Each row is a point. To make a cloud, some directions were put in groups of two or more. Within a group, all points are equally far from the middle, so they leave a hole (a ring in 2 directions, a hollow ball in 3). The other directions are filled evenly. Then the cloud was stretched, turned, moved and blurred a little. How many holes are there, and how many directions does each take, smallest first?
In the rows, zero is written as 128.

Cloud (21 x 3)
[[132 161 148]
 [169 162 160]
 [116 129 118]
 [110 168 147]
 [ 89 151 122]
 [ 76 152  92]
 [124 123  70]
 [151 134 181]
 [192 119 154]
 [130  84 126]
 [ 90 115  87]
 [122 159 116]
 [138 153  82]
 [139 123 118]
 [148 101  70]
 [185 137 141]
 [ 86  93  92]
 [ 79 139 104]
 [109 164  84]
 [130 129 194]
 [169 149 151]]
Holes: 0

Cloud (31 x 4)
[[ 94 157 150 129]
 [164 150 176 131]
 [120 161 169 134]
 [ 89 164 154 146]
 [133 165 155  75]
 [ 86 167 148  79]
 [128 118 109 179]
 [141 111 106 183]
 [161 112 136 108]
 [ 61 140 120 118]
 [156 157 120  96]
 [170 123 171  96]
 [185 158 134 149]
 [ 77 108 102 156]
 [107 128  74 147]
 [122  80 112 157]
 [170 103 109 131]
 [129 163 145 166]
 [131 207 104 116]
 [158 163 124  98]
 [ 99 120 142  88]
 [133 116 154  98]
 [132 145  81  90]
 [ 92 206 101 172]
 [ 93 170 137  82]
 [162 113 173 104]
 [150  82 114 170]
 [104 178 162 109]
 [147 135 131  81]
 [ 79 124 121 153]
 [129 167 140 139]]
Holes: 0

Cloud (51 x 6)
[[ 68 161 112 116 109  95]
 [ 90 195  96 124 124 109]
 [ 61 185 137 143 105 104]
 [186 136 125 118 121 127]
 [126 124 120 131 115 100]
 [132 120 105 163 105 119]
 [ 97 127  79  98 112 153]
 [154 180 106  78 157 113]
 [120 136 133  96 124  98]
 [ 89 186 148 127 114  83]
 [144 110 114  76 174 135]
 [162  94 114 159 163 153]
 [127 122 143 134 178  60]
 [138 161  87 175 134 108]
 [ 57 183 174 145 117 106]
 [132 119  63 116 155 112]
 [ 94 172  66 135 143 113]
 [ 91  63 142 102 124 115]
 [153 116 110  90 127 166]
 [ 28 143 105 144 126  98]
 [141 112 102  99 182 143]
 [ 98  95 123  78 111 157]
 [201 128 102 155 162 117]
 [105  85 132 158 109 132]
 [164 152 113 162 133  99]
 [137 103  94 105 134 181]
 [164 113  86 154 169 109]
 [195 150 117 131 146 140]
 [190 118 110 121 136 148]
 [104 173 146 115  84  96]
 [146 156 142 125 131  70]
 [ 97 134 109 146  96 112]
 [136 147  89 132  71 118]
 [136  72 115 142 116 166]
 [156 179  57 111 126 112]
 [159 172 136 142  98  88]
 [146  46  78  88 136 137]
 [111 162  89 124  75 144]
 [ 92 111 116  80 139 118]
 [140 109 157  69 127 112]
 [112 111 122  72 149  82]
 [117 162 116 102  98 143]
 [ 21 134 136 127  91 105]
 [130 166  96 118 165 124]
 [135 155 147 128 107  62]
 [102 131 105 107 159 117]
 [116 170  83 154 120 135]
 [ 86 134 199 127 125  87]
 [128  83  90 111 152 144]
 [141 106 120 148 180 116]
 [ 83 169 136 115  89  93]]
Holes: 0
